Every row gives one point. A path goes straight from each point to the next, and from the last back to the first. The post is the endless flat space through its rows: a point in 2 columns, a line in 3, a plane in 4, and so on, so that a path can go around it. How many times does the path go around the post? Going back the other way cancels.
In the rows, 128 means zero.

Post (1 x 2):
[[127 149]]
Path (28 x 2):
[[103 152]
 [117 136]
 [ 82 159]
 [ 87 182]
 [ 99 147]
 [130 129]
 [168 131]
 [151 175]
 [ 94 180]
 [ 99 152]
 [ 98 153]
 [ 90 121]
 [173  92]
 [151 155]
 [112 201]
 [ 94 168]
 [ 90 175]
 [ 61 133]
 [134 129]
 [173 146]
 [155 185]
 [140 187]
 [ 76 193]
 [100 135]
 [144  90]
 [148 140]
 [148 187]
 [ 79 185]]
Times around: 4

Post (8 x 9):
[[115  64  92  85 157 116  98 164 117]
 [120 108 141 129 100 140 139 139 115]
 [173 154 151 185  78 138 136 131 142]
 [134 137 126 127 133 213 124 132 116]
 [115 114 164 120 169  67  85 132 115]
 [102 157  97 140 131 118 163 154  78]
 [163  89 135  95 115 152 113 143 196]
 [132 112 118 147 125 113 109 105 154]]
Path (21 x 9):
[[135 129 178 142 116 122 136 124 152]
 [153  94 137 153 128 155  56 187 147]
 [145 144 175 165  28 151 164 140 126]
 [172 150 124 133 155 185  85 130  93]
 [204 157 142 171  83 159 174 141 143]
 [104 141  79 114 125 174 192 162 138]
 [126  91 127 175  80 113 126 148 162]
 [ 72  95 174  90  87 175 128 131 103]
 [125 106 203 108  45 117 124 104 145]
 [124  97 161 118 189 127  65  78  91]
 [168 116 226 112 107 193  94  73 135]
 [123  63 114  83 213 113  58 107 120]
 [164 116 199 131 153 173 114 153 121]
 [112  50 166 107 139 142  67 126 198]
 [199 105 125 171  26 142 116 149 180]
 [151 131 148 148  92 164 106 163  70]
 [123 128  67  95 218  75  78 129 103]
 [161  98 103 211 104  15 127 114 120]
 [102 126 149 175 123 121 121 153 107]
 [130 109 155 140  90 142 122 164 138]
 [106  77 181  92 132 137 154 173  88]]
Times around: 3

Post (17 x 18):
[[119 147 141 158  78 116 144 138  98 126 134 130 130 122 154 137 128  87]
 [160 110 146 133 128 119 127 101 191 133 142 116 129 104 135 112 110 118]
 [140 124 132 131 116 133 108 124 136 104 124 152 128 129 129 166 139 108]
 [164 158  99 117 154 119 144 142 176 142 116  92 138 154 192  98 249 147]
 [123 145 134 153 133 101 111 151 137 106 119 162  98 141 154 120 130 154]
 [123 124 114 170 115 151 145  93 111 139 137 109 134 125 146  69 177 157]
 [119 154  94 151 116 124 131 116 127 136 131 120 129 125 115 126  87 150]
 [151 154  88 146 118  98 100 182  92 131  98 136 138 113 128  94 127 109]
 [152 106 148 145 188 107 125 122  81 120 147 138 123 119 127 142 120 102]
 [199 103 179  80 151 130 112 124 104 133 179  74  83 145  81 165 148  92]
 [151 130 107 119 111 113 128 117 138 132 106 150 111 125 148 117 131  78]
 [129 161 128 122 108 128 120 113  69 111 127 119 137 158 150 118 119 138]
 [159 114 105 120 191 159 116 113 114 123 146 123 103  84 182 153 125 140]
 [139 152 125 187 117 138 122 106  94 123  96 137 116 106 140 161 103 130]
 [132 162 126 148 106  96 103 116 105 170 126 155 140 125 139 119 131 111]
 [156 159 135  92 127 111 129 106 117 131 109 145 113  99 126 148 169 131]
 [133 144 162 155 117 163 146 155 145 115 130 146 134 146 128 113  98 143]]
Path (29 x 18):
[[156 100 112 155 151 141 103 107 119 112 137 107 120  92 143 190  82 122]
 [169 135 113  69 122 160 137 166 119 120 109 107 103 125 169 121  61  71]
 [142 145 135 103 144 133 122  97 149 126 110 103 128  98 165 100 223 133]
 [172 143 100  73 161 139 109 121  94 148 125 121 116 134 124 122 168  94]
 [115 111 158 189 147 133 151 104 129 113 122 131 133  59 182 152 171 123]
 [143 147 136  80 159 113 143  82  97 116 127 115 122 147 131  79 152 149]
 [151 152 148 104 142  75  96 151  90  68 113 224  84 130 172 154 189 114]
 [129 173 154 123 107 103 122 169 105 120 156 192 113 179 179 154 150 131]
 [200 107 154 103 164 159 170  84 102 162 118  71 122 111  89 107 120 136]
 [152 117 117 149 149 126 114 149 107  87  86 115 128 155 166 117 136  98]
 [143 165 149 144 135  76 152 146 174 146 116 132  87 109 145 153 165  99]
 [165 143 134 114 137 137 129 118 119 102 161 121 115 127 156 150 168 117]
 [163 142 157 208  98 119  78 162  92 107 130 167  89 106 136 123  55 171]
 [144 147 114 138 106  94  81 126 107 140 148 150 100  98  94 132 115 110]
 [207 137 146 174 167 157 139  57  56 129 105 143 108  55 134 134 153 139]
 [184 135  90 115 118 175 137 159 143 123 137  58 136 193 149 111 159 122]
 [195 148 151  38 128 157 150 149 102 140 101 124  80 110 181 123 192  96]
 [107 136 157 140 110 136 162 102 116 152 165 110 129 138 103 156 149 118]
 [ 95 199 124 109  92  89 123 172  48 107 108 129  87 127 134 124  35 115]
 [161 122  93 133 119 127  71 140 134 109 141 104 122 160 144  88 184  95]
 [137 186 154 123  73  87 125 185 129 122 119 158  99 132 105 132 123 144]
 [148 128 140 238 124 119 137 149 181 151 106 145 111 125 138 162 103 127]
 [ 89 130 137 110 122  91 126 116 105 146 161 144 151 112 126 117  97 122]
 [126 139 122  85 128 135 141 114 125  97 135 104 117 130 167 107 167 137]
 [117 148 135 138 143  91 121  40 141 150 173 122 136 129 148 172 139 132]
 [177 159  85 153  78 119 150 133 202 139 114  90  93 116 104 138 145 132]
 [121 115 102 175 188 135 124  99 157  94 125 179 141  89 175 159 128 161]
 [192 150 138  83 136 164 113  79 186 143 152  80 102 118 137 129 216 172]
 [142 144  89 164 110 131  91 109  49 160 155 178 139 114 182 128  84 104]]
Times around: 4

Post (17 x 18):
[[149 181 149 172 111 159 110  76 138 114 103  87 110 141 139 153 166 160]
 [158 163  65 131 122 106  95 145 100 143 155 136 140 148 107 129 134 116]
 [176 139 131 156 118 129 102 114  97 104 128  73 142 100 134 120 176 144]
 [168 125 124 120 135  68 129 114 159 134 118  74 142 120 105 133 137 123]
 [ 99  90  99 110 145 128  88 178 172  78  87 162  87 179 128  84  95  83]
 [143 117 107 118 155 105 142 147 126  83 117 143 165 181 133  91  88 149]
 [159 128 119 193 132  92 104  72 105 138 120  87 121  91 131 130 134 172]
 [160 130  89 101 109 168 145  83 169  67 105 181  69 124 158  97 126 133]
 [175 152 148 206 123 148 159 114 131 119 148 103  91 103 120 157 162 162]
 [126 106 109  82 118 127 156 136 127  90  65 167  71 176 174  63 147 123]
 [155 135  92 111 187  84  91 157 102 125 122 138 174 141  98 169 125 153]
 [144 162 141 136 112 152 129  85 101  40  67 170  67 112 116  72 118 138]
 [146 118 104  84 168 123 112 148  84 154 146 136 151 151 120 155  79 113]
 [184 162 150 186 122 167 111 124 152 169 124  87  95  86 118 108 166 204]
 [181 151 146 182 151 162 115  57 127 159 130 144 120 112  99 125 191 153]
 [ 91 105 116  79 113 100  97 154 149 118 147 159 158 145 121 117 122 134]
 [146 110 133  99 161 122  89 138 113 109 167 114 115 179  72 143 132 153]]
Path (27 x 18):
[[228 165  78 144 186 105 147 170  89  74 140 120 156 156 110 130 118 161]
 [167  85  87 135 118 107 101 187 129 144 141 106 155 110 159  89  61 168]
 [150 126  94 145 105 133 138 139 185 107 124 134 109 119 155 191 126 110]
 [170  90 135  78 108 147 154 198 127 116 140 143  32 101 142  74 161 173]
 [169 161 122 163 161  95 134  96 164 121  70  94 163 174 155  70 174 144]
 [188 173  49 118 133 119 181 114 149 130 158  96  72  90 115 176  49 100]
 [170 113  94 105  80 107 161  81  78  93 112 144  93 161  97 118 210  86]
 [162  74  96 154 112  85 105 115 140 177 163 157 163 118 104  87 123 147]
 [194 113 119 137 131 166 171 160 158 113 111 155 130 161 108 143 171 126]
 [198 189  46 120  89 119 147 119 156  93  75 112 135 131 143  56 164 120]
 [130 155 115 127 117  80 133 176 123 134  40  90 155 149 135  59 137 121]
 [163  92 130 115 143  87 153 174 147 115  99 102 142 154 126 117 155 111]
 [159 160 153 131 120 113 135 142 139  61 106 217 137 118  64  74 162 166]
 [159 115  99 113 151 113  85 151 137 109 164 156 160 121 131 198 117 103]
 [155 150 197 153 110 146 153 188 149 131  98 124  80 100  76  91 108 229]
 [159 137  95  77 111 125 119 149 113 152 131 135 124  98 123 150 100 153]
 [132  88 166 179 147 109  88 174 161 100 107 125 178 143 103  95 103 147]
 [163 174 140 169 197 168  99  83 131  18 126 169 157 199  92 191 178 120]
 [169 190 120 131 158 144 126 150 143 163 138 129 160 124 109  82  93 163]
 [103 128 131 144 133 136 157 166 153 112 148 108 137 196 123 155 108 137]
 [204 117  87 185  96 101 109  86 119 173  77 108  92 138 108  28 222 150]
 [194 131 121 129 114 170  78 141  51 111 196 189 104 101  82 130 167 170]
 [193 165 113 149 176  88 157 115 111 138 156 161 113 118 114 149 167 144]
 [123 115 111  98 139 160  83  49  90 147 121 126 131 147 152 118 176  79]
 [158 160 108 171 123 196 146 141 199 108 187 143 137 179  77 119 138 249]
 [163 149 101 140  81 150 126  42 114  69  98 135 114 115 168 106 119 105]
 [181  92 177 185 143 121 144  74 126 180  87  77  84  86 152 110 164  89]]
Times around: 3

Post (17 x 18):
[[136 165 122 140 110 118 141 127 114  99  67 129 134 174 129 111 121 173]
 [165 103 158 141 168  90 108 121 142 108 162 158  98 134 122 135  96 121]
 [153 152 109 147 136 129 117  80 109  37 211  92 145 141  95  99 184  97]
 [148 149  79 162 103  97 101 159 125 113 145 130 128 149 133 148 126 125]
 [138 137 138 162 106  91 130  88 109 124 172 106  95 163  98 125  74 145]
 [140  83 141 112 172  83 120  91  69 111 202 106 172 125  86 120 126 135]
 [157 165 101 129  67  79 140 150 150 108 112  95 127 167  64 102 151 155]
 [102  98 138 111 116  59 144  76 159 108 177 153 114 117 121 155 125 119]
 [106 163  73  97 178 117 162 108 135  88 162 123 115 117  19 116 142 128]
 [178 157 133 138  82 157 136 123 114 142  85 106  32 126 179 120 145 145]
 [ 99 179 138 110 127  92 128 103 140 131 129 128  60 114 136  65 116 173]
 [113 124 106 116 138 109 132 100 124 108 188 139 118 184  92 116 201 144]
 [173  63 153 172 105 173 153 158 128 165 129 170  76 106 116 116 118  74]
 [150 141 192 153 122 141  82 136 111 111 116 166  76  82 135 160  84 101]
 [130 141 228 138 132  97 133 160 126 137 130 118  94  89 207 160  75 161]
 [138  97 178 140 154 159  91 126 132 107 108  78 119 108 168 137  96 102]
 [136 206 110 115 149  89 151 125 155 135 105 131 153 143 110 152 178 102]]
Path (25 x 18):
[[145 205 115 145 134  63 152  80 105  52 163  74 183  77 109 110 137 128]
 [182 131 126 197 117  96  82 167 186 117 175 137 131 112 210 190 115  68]
 [186 171  82 170  55 126 106 128 105 148 154 218  82 236 109 164 119 123]
 [ 81 153 120  94 157  43 116  74 119 116 129  80 113 113 165 100  71 145]
 [114  61 124 104 217  53  95  73  75  90 179 145 134  84  59 119 135 122]
 [ 99 143  76 109  77  46 144  41 108  47 163 106 103  74  90 103 151 123]
 [ 94  67  93 117 126  87 130 105 174 170 121 112  63 147  88  63 122 155]
 [158 160 118 130  84  79  57 114 118  59 169  95 122 175  82 112 159 196]
 [156 165 192  84  82 134 164  99 191 177 116 114  95  88 175 130 153  76]
 [148 152 173 145  96  81 175 133 169  94 131 152 110 136 139 142  91  75]
 [ 86 125 188 137 118  80 181  64 144 121 146 150  26  90 121 140  79 156]
 [202 167  72 171 145  93 101  89 162  88 130  90 174 139 132 127 157  91]
 [197  83 218 118 102 178 181 136  88 111 139 157 120  81 119 101 117 158]
 [104  87 178  90 118 147 137 110 156  91 189  67  67 118 123  60 147 129]
 [120 136 192 105  76 100 127  75 156 103 152 109  53 142  39 110 127 114]
 [125 124 130 136 103 123 189  86 148  34 132 143  93 145  82 113  58 168]
 [122 172 175 140 166 170 122 230 134 149 110  99 101 135 152 101  53 135]
 [138  74 168 127 131  83 117 158 115 110 202  47 111  90 174  90 117 137]
 [149 102  94 191  64 112 135  95 124 117 162  81 110 124 154 129 162 114]
 [126 112 110 149 144 141  58 131  97  95 141 182 143 134 115 195 129 162]
 [146 152 146 158  99 128 156 146 153 162 158 166 161 176 112 158 142  81]
 [ 94 137 187 137 134 176 170 108 112 175 117 148 129 140 147 121  73 112]
 [132 181 124  91 199 185  92 143 107 130 107 141  62 177 190 100 128 238]
 [164 202 109  93 159  86 120 131 111  85  77 141 113 105 162 170 117 148]
 [130  83 177 126 166 121 166 104 112 142 166 127 100 138 163  90 158 119]]
Times around: 4

Post (17 x 18):
[[ 92 111 105 152 136  91 157  90 111 128 150 146 152 116 104 134  79 170]
 [169  99 119 142 107 198 153 191  79 121 176  96 103 113  97 137 135  55]
 [175 121 120 119 180 173  81 116 152  98 140 128 115 100 165 110  91 117]
 [111  78 104 127  96  67  83 112 165  60 146 131 140 119 120 102 159 114]
 [103 120 130  87 118  98 121 152 135 152 112 194 126 124 148 159  84 130]
 [115 152 150 115 133 115 109 156 159  90 169 124 159 119 113 100 120 129]
 [202 146 125 134 109 119  91 148 161 183 128 116  90 123 167  90 135 167]
 [ 96 117 148 113 135 101  90 153  90 107  98 131 120 170 138 136 179 107]
 [196 116 111 136 125  83 151 126 127 120 180 104 144 145 111 129 169 158]
 [202 135 102 151 126  71 182 147 165 151 141  95  81 157 144 102  95  80]
 [136 120 141  85  96  58 102 161 104 127 101 154 179 153 157 119 142 131]
 [124 127 169 134  72 124 181  75 149 137  85 153 170 135 161 181 117 115]
 [148 123  74  70 107 103 116 141 135 122 161 103  94 117 130  85 154 154]
 [126 143 113 111 150 157 105 138 134 187 140 116 123 182 144 130  88 136]
 [101 129 195  92 112 126  87  56  98  94 175 129 134 136 131 174 114  50]
 [180 129 114 121 123 151 116 110 164 143  79 140 127 125  98 126  53 164]
 [114 161 100 112 103  96  86 106 126  60 154 139 136 162 129 140 124 139]]
Path (28 x 18):
[[ 68 106 157  75  39 110 100  77 117 104 121 158  28  94  81 195  97 110]
 [120 102 175 123 184 122 107 124  77 128 178 156  93 163 111 174  88 113]
 [158 123 170 137 205 141 152  60 156 107 138 146  92  42 116  87  27 119]
 [171 174 124 162 153 156 109 108  93 106  90 137 136 141 107 139  54 128]
 [127  96  87 126 135 113 196 200 128 169  32 120 167 180 148 184 169 133]
 [145  99  99 159 190 134  89  83 156  87  72 117 114 104 143 123  44 135]
 [119 130 108  83 113  94 103 177 161 153 109 105 130 161 136  96 150 128]
 [ 28  92 195  86 136  96 131 136 106 133 155 112 140 129 174 159 180 117]
 [130 108 125  72 136 174 182 144 122  61 156 118 145 128 150 145 185 118]
 [160  96 106 124 181  83 121  82 111  61 130 159  69 110  43 133  95 133]
 [ 91 163 119 102 123  92  97  85 193  50 108 131 167 172 141 100 140  55]
 [132 145 126  76  60  93  65  97 117 119 205 129 160 164  55 165  96 114]
 [ 95 133 170  93 162 143 129 137 105 136  88 152 151  87 131 144  71 165]
 [204  38 103 150  65  22  79  79 180 123 200 144 124 143 158 134 126 178]
 [132 139 151 120  95  67 103 121  89 107 221 170 123  95 174 117 156 158]
 [ 93 142  85  99 125  52 109 118  95 137  68 162 153 147 137  98 139 176]
 [150 148 130  90 138  82 106  74 188 105 202  94 179 151 155 128 178 149]
 [140 119 111  76 129 131 109 137  74 103  58 141 164 176 127 176 124 164]
 [ 41 127 156  97  74 218 183 226 163  96 149 143 192 113 153 144 163  91]
 [155 140 141 116 126  81 193 139  96 145 217 151  64 121 121 117 121 139]
 [131 154 149  81  54 119  55  98 135 153 167 156 160 164 105 167 176 116]
 [169 115 100  79 104  98 143  82 167 150 133 161 105 149 151 148  58  93]
 [103 120 143 124 120 106 147 149  63  52  98 192  95 150 128 166 138  89]
 [173 110  80  55  74  86 134  61 154 118  71 131 163 173 168 123 148 130]
 [140 154 127 136 125 191  42 183  87 151 117 100 149 152 101 110 150  98]
 [118 163  99 133 114  68  40 180 140 141 164  91 132 205  87  67 145 125]
 [170 154 143 135 119 106 148 241  92  91 138  80 126 122 107  20 114  51]
 [191 171  99 115  69 110 201  97 135  64 173  97  48 122 111  93 100 132]]
Times around: 3
